Each row is a point. The ring and each string are closed loops that go straight from each point to the next, and from the last back to the first. Before rounding, they use only three directions, however many columns there are. Count how often each string passes through the ring. Passing back the other way cancels.

Ring:
[[ 6.5  1.9  0.1]
 [ 1.1  2.6  0.1]
 [-2.2  0.0  1.4]
 [-1.1 -3.4  1.4]
 [ 5.0 -4.4  1.7]
 [ 7.8 -2.0  1.9]]
String:
[[ 6.0  4.3 -0.6]
 [ 4.6  4.6 -4.9]
 [ 2.7  3.4 -4.8]
 [ 0.9  4.5 -1.9]
 [-0.3  3.9  1.5]
 [ 0.6  1.8  4.2]
 [ 1.9 -0.1  0.6]
 [ 0.5  0.9 -1.0]
 [ 0.3  1.1 -2.1]
 [ 2.1  0.0  1.2]
 [ 2.1  0.7  2.7]
 [ 2.6  0.6  0.3]
 [ 3.0  0.0 -0.1]
 [ 3.6  1.0  2.6]
 [ 3.5  0.1  2.5]
 [ 4.6  0.7 -1.2]
 [ 6.7  2.2 -4.0]
 [ 7.5  3.3 -1.2]
 [ 5.9  2.7  2.0]]
Times through: 1
String (23 x 3):
[[-1.2 -4.9  4.1]
 [ 1.2 -3.1  3.7]
 [ 2.3 -2.2  2.2]
 [ 2.7 -2.3  1.2]
 [ 3.0 -1.8  3.5]
 [ 4.1 -3.8  4.4]
 [ 6.1 -6.1  3.4]
 [ 6.8 -6.1 -0.9]
 [ 5.8 -4.3 -1.0]
 [ 4.8 -3.0  0.2]
 [ 3.7 -1.6  3.0]
 [ 5.0 -3.5  5.6]
 [ 4.6 -4.3  4.2]
 [ 3.4 -2.5  5.0]
 [ 2.9 -2.8  0.8]
 [ 2.2 -3.6 -1.4]
 [ 0.4 -5.8 -2.2]
 [-1.5 -6.6 -2.2]
 [-0.8 -4.6 -2.0]
 [ 1.1 -2.3  0.8]
 [ 1.5 -1.6  3.9]
 [ 0.4 -2.3  5.5]
 [-1.5 -4.4  3.1]]
Times through: 1
